Rows are points. A path goes straight from each point to the next, and from the last back to the first. The post is the endless flat space through its rows: a point in 2 columns, a line in 3, a plane in 4, and so on, so that a path can go around it. How many times does the path go around the post? Going back the other way cancels.

Post (2 x 3):
[[-23   7 -15]
 [ 18  44  14]]
Path (24 x 3):
[[-15  27  38]
 [  2  83  32]
 [-15  14  15]
 [ 35  -7   4]
 [ 35   1 -40]
 [-18  -7 -34]
 [ 23   1  -5]
 [ -1  17  17]
 [-20 -33 -36]
 [ 17 -16 -41]
 [ 20   8  15]
 [-40  15   9]
 [-73  55 -18]
 [ 25  53 -18]
 [ -7 -34 -53]
 [-39  -6 -65]
 [-86  10 -52]
 [-26  47  12]
 [-10  22  49]
 [  4  51  23]
 [ 25  95  21]
 [  3  39 -45]
 [ 24  10  -8]
 [ 47  41  30]]
Times around: 1

Post (8 x 9):
[[  9  45  35 -17   2  -6  10  17  -6]
 [ -4  59  37   4   9 -23  -2  25 -16]
 [ -4 -31 -36 -10  -1  15 -37  23  -6]
 [  1 -29  16  10   1   4 -37   4   1]
 [ -5  73  12  18   5  11  -9 -34  -3]
 [-13  36  18  -4  23 -12  11   0   2]
 [ 17 -51   9  38 -35 -19   1 -13  19]
 [ 38 -22 -10 -24  15 -21 -32  14  -2]]
Path (25 x 9):
[[ -4 -23  25  16 -13  16 -33 -24  17]
 [ 29  27  -6 -33  32 -46   9 -18   2]
 [  7  25   4 -32  49   1  10 -13  -7]
 [ 48  31  52  19   1 -14  32   8  -1]
 [ 22 -14  36  -5 -18 -45  12 -14  -8]
 [-14 -58 -18  38 -12 -70 -40 -21   4]
 [ 48  34  47 -18  10 -34 -48 -15 -14]
 [ 83  -6  55 -32  -9 -48  19  -5  -7]
 [ 51   4 -60 -32  42 -12 -29 -21   8]
 [ 63   1   8  13  -1 -17  20  -5  35]
 [-20  95   5 -21  40  47 -58  18 -40]
 [ 43 -29 -16 -51   7  -7 -38 -15 -27]
 [-28  38 -32  -1  20  20 -22 -42   1]
 [ 24  19  49   2   0  -7 -57  42 -12]
 [ 26 -14  -6 -11  -2  -5 -36  78 -29]
 [ -8  39   7  17   6  17 -40 -17 -43]
 [ -7  -6  10   2  16 -13 -29 -19 -14]
 [ 37 -20  18 -19   5 -29  20  25  -2]
 [  9  25  40   8   8 -18  47 -26  16]
 [-20  21  44   8 -18  14   2 -11 -15]
 [ -7 -36 -29   5  -7  -4 -42 -55  16]
 [ 52  30  34  12 -12 -29  40  25  42]
 [ 20   3 -21  -2   7 -11 -15  29 -14]
 [ 56  10  24  -8 -34 -10  -2  -2 -16]
 [-21  40   9   7  26 -28  -9 -26  -4]]
Times around: 2
